Each row is a point. To make a cloud, some directions were put in groups of two or more. Within a group, all points are equally far from the middle, so they leave a hole (a ring in 2 directions, a hollow ball in 3). The other directions are filled evenly. Then the cloud was stretched, turned, moved and blurred a little. Count the holes, and give their numbers of directions, smallest first.

Cloud, 13 rows:
[[ 51  16]
 [ 44 -33]
 [-25  36]
 [-40  12]
 [ 54   7]
 [ 27 -47]
 [ 23  43]
 [ -9 -48]
 [ 55   4]
 [ 55  -7]
 [ 53  10]
 [ 34 -43]
 [ 37  36]]
Holes: 1 (2)

Cloud, 13 rows:
[[ 21   4]
 [-26 -20]
 [-24  49]
 [-55  37]
 [-27  50]
 [-45  36]
 [-89   5]
 [-15  18]
 [ 19 -25]
 [ 42 -49]
 [-36  -9]
 [-56  -1]
 [ -6 -35]]
Holes: 0

Cloud (14 x 2):
[[  0  30]
 [ 49 -16]
 [-16  70]
 [-41  46]
 [ 37   3]
 [ 36  14]
 [  0  61]
 [-26 -33]
 [ 31 -42]
 [-16 -57]
 [  8 -55]
 [ 18  56]
 [-24  21]
 [ 50  -5]]
Holes: 0

Cloud:
[[-45 -23  -8]
 [ 14 -31  57]
 [-25  -3  49]
 [ 58 -61  -4]
 [-53 -17  38]
 [ 21 -28 -45]
 [-75  41   4]
 [ 27  44  47]
 [-52  12  25]
 [-30   5 -60]
 [-16 -54 -48]
 [-25  44 -51]
 [-13  32  10]
 [ 14 -71  21]
 [ 35 -33  35]
 [ 11 -16  16]
 [ 58 -34   6]
 [  6   9 -33]
 [ 37 -31 -33]]
Holes: 0

Cloud (22 x 3):
[[-34  -5 -61]
 [  2  56 -70]
 [ 26   9  31]
 [-74  -1 -24]
 [ 20 -49  15]
 [ 10  71 -42]
 [ 35 -11   0]
 [ 55   1  18]
 [ 44  10  26]
 [  1 -54 -26]
 [ 41  27  33]
 [  0  43 -68]
 [ 49  69  24]
 [ 25 -44  14]
 [ -7  -9  10]
 [-36 -13 -27]
 [ 28  31  20]
 [-30  46  -1]
 [ -3  30 -57]
 [-42 -36 -50]
 [-39  34   5]
 [ 46 -16 -62]]
Holes: 0

Cloud:
[[-40  47  41  22]
 [-74 -13 -19  18]
 [ 25  -7 -40  44]
 [  5 -25  45  32]
 [ 19  20  35 -43]
 [ 13 -63  17 -23]
 [-26 -37  33  30]
 [-54  39   9 -28]
 [-28  80  -4  28]
 [ 48 -10 -42 -21]
 [ 52 -39  17 -35]
 [ 13 -21  46  20]
 [-32 -56  21 -69]
 [ 53   4 -27   3]
 [-69  29  13   3]
 [-57  34  17 -18]
 [-11  32  26 -54]
 [-64  47  16  11]
 [-67  20 -23 -37]
 [-74  -6 -25  41]
 [-46  33  24 -25]
 [-75 -10  -4  -6]
 [ 51  26 -12 -14]
 [  0  12 -67 -59]
 [-33  11  40 -33]
 [ 59   0   3  -2]
 [ 44  15 -20  54]]
Holes: 1 (3)

Cloud, 32 rows:
[[ 34 -35 -42  39]
 [ 60 -13 -69   2]
 [ 36 -37 -17  18]
 [-78 -23 -78  32]
 [ 37  35  37  -3]
 [-83   1  11  13]
 [ 51  -8 -16   3]
 [-77 -15  -4   8]
 [  3 -68 -24   1]
 [-78  37  15  33]
 [  3  10 -55  64]
 [ 48   9 -49   3]
 [-24  38 -28 -17]
 [ 10  15  36  52]
 [-17 -52 -39 -48]
 [  6  15  18  59]
 [ 53 -14   4  -8]
 [  8  24  -7  48]
 [-68 -22 -51   5]
 [-35  -5 -71 -36]
 [ -3 -56  10 -15]
 [ 29  22 -15  20]
 [ 22 -57  -6 -33]
 [-14 -55 -39 -47]
 [  7  15 -17  59]
 [-38  53  13  12]
 [-28  56  20 -19]
 [ 10  24 -55  27]
 [-45  51  15  33]
 [ 37 -43 -45  32]
 [ 44 -24 -25  17]
 [ 12  47  27  12]]
Holes: 1 (2)

Cloud:
[[-17  -2 -40 -70   3 -26]
 [ 11   7  12 -11 -70   3]
 [-15 -26  30  40  53 -55]
 [ 21  30  27 -54 -55   8]
 [ 32  18  12 -22 -15  51]
 [-20  12 -40  31 -26 -39]
 [-50  18 -15  41  41 -30]
 [-17   3  35 -12 -23 -10]
 [ -3 -28 -17 -20 -13  17]
 [  3 -88  29  -2  23 -20]
 [-66 -15 -25 -48  10 -47]
 [-14   1 -22 -38 -52  35]
 [-31   4  -3 -52 -37 -26]
 [ 33 -17  46  11 -85 -40]
 [ 19   5  21  33  18  77]
 [-39 -13  -8  32  55 -41]
 [-86  21 -25 -40 -53  -6]
 [  4   8  43  -2  43  80]
 [-50 -10   8 -17  55  59]
 [ -2  11  57 -29  -9  19]
 [-34 -18 -57 -61  -4  33]
 [ 70 -44   2  -3 -52   9]
 [-58 -10 -20 -65   7 -27]
 [ 43 -22  -8 -49 -35 -42]
 [  3  -8 -35 -61  51 -27]
 [-15 -75 -40  14 -37  42]
 [-78  17 -14  22  41  42]
 [ 10  20  13 -45  33 -16]
 [ 28  -8  24  -6 -42  72]
 [ 30   8  49 -10 -77 -59]
 [-23  33  24  38  20 -12]
 [ 72 -50  54 -19 -24 -14]
 [-42 -50  29  16  16  58]
 [ 23  -3  47  17  21  80]
 [-46 -13 -45  63  54 -23]
 [ 59  -7  -2 -13  -2  27]
 [ 19 -15  57 -80 -25  19]
 [ -5  11  50 -10 -56  69]
 [ 22 -74 -25  -5  54 -38]
 [ -7 -10  36   2 -48  43]
 [-53  23  -8 -35  48 -10]
 [-44 -30 -26   3  34 -44]
 [ 14 -31   6  16 -69  35]
 [-30  24   3  64  12  36]
 [-57  -9  23  38 -79  19]
 [-33  14 -71  22  -5  28]
 [ 15  39  -1 -41  46  13]
 [-17  -1  29  13 -42  11]
 [-15  -8  -5  65  16 -10]
 [ 74 -64  16  -3   2 -33]]
Holes: 0

Cloud:
[[  16   26  -16   -7  -57   -4]
 [  22  -35  -76  -49  -61  -36]
 [  -3    3  -23   -8  -22  -13]
 [ -52  -41  -54   35    3    6]
 [  81   28  -32  -16   18   -6]
 [   8   19   15   19   23   18]
 [   7   44  -32  -30   16   42]
 [  29   10   31  -11  -48    4]
 [   4   -6  -72    7  -45   12]
 [   4    7  -42   30  -41   55]
 [  19   19   -7   11  -55   18]
 [ -77  -41   -1   22  -46  -27]
 [ -10    9  -60  -19   82  -28]
 [  -6  -30  -34   -3   76  -29]
 [  41  -31  -28  -68    1   61]
 [ -10   49   -7  -12   -8   -3]
 [ -49   14  -34  -38   31  -44]
 [ -52  -22    6   25  -46   33]
 [  11   56  -31  -61  -26  -30]
 [  18  -39   -9   -9  -13   44]
 [ -46   58    3  -44   34   14]
 [ -25  -49  -66  -75  -13   -3]
 [ -28  -25  -46  -73   20   18]
 [ -72   -9   20   17   10   26]
 [ -15  -28  -21  -80  -20   25]
 [ -43  -18    6   -4  -14  -31]
 [ -76  -35   47  -13  -27   55]
 [ -23  -11   21   11   24   38]
 [  38  -48   45   29  -57   26]
 [ -43  -17  -33  -59   34    8]
 [ -41   32    7    4   21    6]
 [  37  -10  -45   24  -18   34]
 [  37  -21  -32  -40   13   50]
 [ -24    5  -24  -41   -2   70]
 [ -11  -31   33    8  -47   12]
 [  32   -9    9  -26   96  -10]
 [ -40   22   35   33   17  -36]
 [  36  -28  -33   46   -3  -32]
 [  13  -50  -23   21  -65  -31]
 [  15   27    6  -76  -37  -33]
 [   0   34   37  -25  -34   11]
 [  29  -25  -56   -1  -20  -18]
 [  30   22  -53   18   28  -16]
 [ -17   11  -31   23    2   62]
 [  -1   61   -5  -17   51    3]
 [ -14  -21 -108  -65  -18   -8]
 [ -49   57   91  -29   13    5]
 [ -45  -37  -97  -65   12  -21]
 [  40  -31   58  -41  -43  -11]
 [   2   -6   25  -10  -76  -30]
 [ -53  -80  -63   10  -23  -21]]
Holes: 0

Cloud, 51 rows:
[[-61 -33 -25 -30  22 -12]
 [-53 -13 -35   9 -72  54]
 [-38  -6   8  59   6 -23]
 [  2   6  69   9 -44  24]
 [-55 -32   5 -46  17  35]
 [-30  15 -39 -62   9 -30]
 [ 11  50 -41  31   4 -31]
 [ 35 -13  -3   7  83  32]
 [ 44  48 -43 -17  46 -14]
 [-16 -48  -3 -18  61   9]
 [ 47  29 -59 -29  17 -35]
 [-28  42  15  29  48  63]
 [-18  12  13  58 -86 -19]
 [-46  12 -45 -57 -23  44]
 [ 12 -56   7 -52   5 -50]
 [ 35 -39 -72   1 -59   1]
 [-58 -31   9 -54   3   9]
 [ 17 -11  39 -51  -6 -21]
 [-17 -27 -49 -29  14 -62]
 [ -3  31 -64 -59  41  -4]
 [ -3 -58 -14  22 -54 -27]
 [-19 -13 -30  29 -31 -52]
 [-21  -5  55 -23  -6 -16]
 [-59  36 -45  42 -26 -16]
 [ 56  13   2  23  70   4]
 [ 57  -7  33  -7 -12 -35]
 [  2  30  35 -30  28  -1]
 [-13  -4 -37 -71  -5  51]
 [ 35 -24 -54 -74 -31  37]
 [-11  37  48  28  -9  44]
 [  4  54  11 -26  30   6]
 [-47  -9 -16  41 -56  59]
 [-46  47 -18  43 -39 -34]
 [ 34 -24  25 -15 -16 -63]
 [ -7 -22  55 -19 -12 -14]
 [-23  74  -9  39 -27  28]
 [  4 -66 -40  -3  10   5]
 [ 32 -26 -57  -4  32  48]
 [ 10  47  -5 -36  56  28]
 [-56 -10  24 -30 -64 -34]
 [-33  12 -42  36 -69  34]
 [-48  -8 -40 -35 -61  -8]
 [  5  30  13  26 -58 -35]
 [ 42  28 -23  10  35 -70]
 [ -3 -26  54 -40 -10  16]
 [ -6 -39  -5  45  -3 -15]
 [-68  29 -52 -36 -14   3]
 [-46 -10  39  -3  57  12]
 [  0 -56 -33 -74 -46 -12]
 [-16 -45 -32  22  14 -33]
 [ 28   8 -20 -36  67  52]]
Holes: 1 (4)

Cloud, 75 rows:
[[ -12   29  -39  -43   -1   10   39  -49]
 [ -25  -70   41  -48   23   31   42  -17]
 [ -35  -54   17   -6   -3   48   79   10]
 [  -1  -52  -25  -22   14   -7   -3  -70]
 [ -46   21   34  -10   12   73   32  -55]
 [  65   25    5   68   -7  -18    4  -42]
 [  19  -60  -27  -34    8   13  -22  -33]
 [  31  -13   65  -39  -16   15  -41   28]
 [  14  -59   25   28  -57  -21   36  -14]
 [   2   -8   32   57    9    7  -75   -8]
 [ -13   27   35  -41   -6   34  -60  -57]
 [  13   62   12   58  -27   10   18  -58]
 [ -21    6   75  -18  -11   57   29    6]
 [  18   19   25  -23    8  -68   -8   41]
 [  58  -21   37   16  -53  -26    3   16]
 [ -27    3  -38  -68  -25   16    9  -48]
 [  18   36   23   67  -13   -4   46  -57]
 [  73   15   16   11   11  -30  -13  -46]
 [  27    1   82    9  -18    5   40   17]
 [ -23    2   32 -101   -1  -27    7   12]
 [ -22  -28   -7   -9  -30  -57   47   -1]
 [ -29  -14   40    3   12  -34   81  -33]
 [  40   34   24   13  -41   -4  -74    2]
 [  18    7   47   -9  -31   40  -62   11]
 [  30   32   22   95   17   -6  -23  -40]
 [ -69   -2   17  -33    7   42  -30  -54]
 [  10   -6   20   56  -26  -10  -82  -44]
 [  39   32   63   27   18  -22  -12   34]
 [  41  -35  -14   40   33   53   25   16]
 [  42   51   23   -4   37  -22  -34  -60]
 [ -19   40   44  -21   17  -32   25  -92]
 [ -19  -33   41  -57  -19   39   70    8]
 [ -10  -13   14   48  -28   71  -55    1]
 [  18   20   90  -34   34   -4   -1  -33]
 [  49    5   -2   -2   35   29   30   28]
 [ -17  -13  -66   10   -9  -37    1  -44]
 [  29   42   32   17   54  -48   17    5]
 [  12   -5   16    8   -8  -61  -82    1]
 [  10   12  -43   86  -42  -11  -20  -40]
 [ -33  -51   63   -5    3   29  -21  -14]
 [  -8   22  -14  -10  -23   29  -26   44]
 [  -8  -34   57   41  -41   -8  -17    1]
 [ -33  -32  -20   -8   21    1   48  -79]
 [ -12  -24  -34   40  -63  -23   29  -40]
 [   0  -46  -29   28  -30   63   62  -24]
 [  52   17    9    0  -38  -40  -73  -36]
 [ -32   83   11  -18   24    1  -12  -13]
 [ -31   -2  -25  -56   -7   26  -49  -60]
 [  23    5   -4  -33   -3    3    0   57]
 [  10  -57  -10   57  -17   39   65  -15]
 [ -13   -6   58  -73  -19  -68  -19  -14]
 [ -58  -26   45   -3   32   15   44  -45]
 [  19   25   25  -13  -29   19  -15  -84]
 [  13   26  -10    3  -28   30  -50   38]
 [  -6  -16   13   18  -16  -29   81  -61]
 [ -17   16    2   78   11   81   -5  -17]
 [ -10  -21  -15  -91   -7   -2  -21   -1]
 [ -16   68    8  -48   22  -15  -50  -58]
 [  38   12  -16   -8   30   40  -35  -45]
 [  11  -31    1   64  -19   27   -2  -83]
 [ -37   52   35   -4   40  -53   20  -29]
 [  20   -9   13  -37  -44   22   22  -65]
 [  13  -17   72  -46  -46    5   -9    5]
 [  22   37  -14    4  -46   -9  -29   25]
 [ -20   29   51  -48   25   -9   71  -44]
 [ -32  -70   14  -48  -19  -24  -15  -20]
 [ -23   -2   40  -61  -45  -10   45    8]
 [  49   18   43   61   38  -24  -12  -32]
 [   3  -20   34  -28  -54  -38   62  -19]
 [  14  -33   36   73   13   33   30  -49]
 [  50   -3   -3   35   12   73   -1  -31]
 [ -48   44   38  -29  -35  -39  -17  -56]
 [   7  -41   50   50   24   63   11    7]
 [  24   30    2  -20  -18  -68  -67    8]
 [ -15   28  -18   18  -32  -63  -32    3]]
Holes: 3 (2, 3, 3)
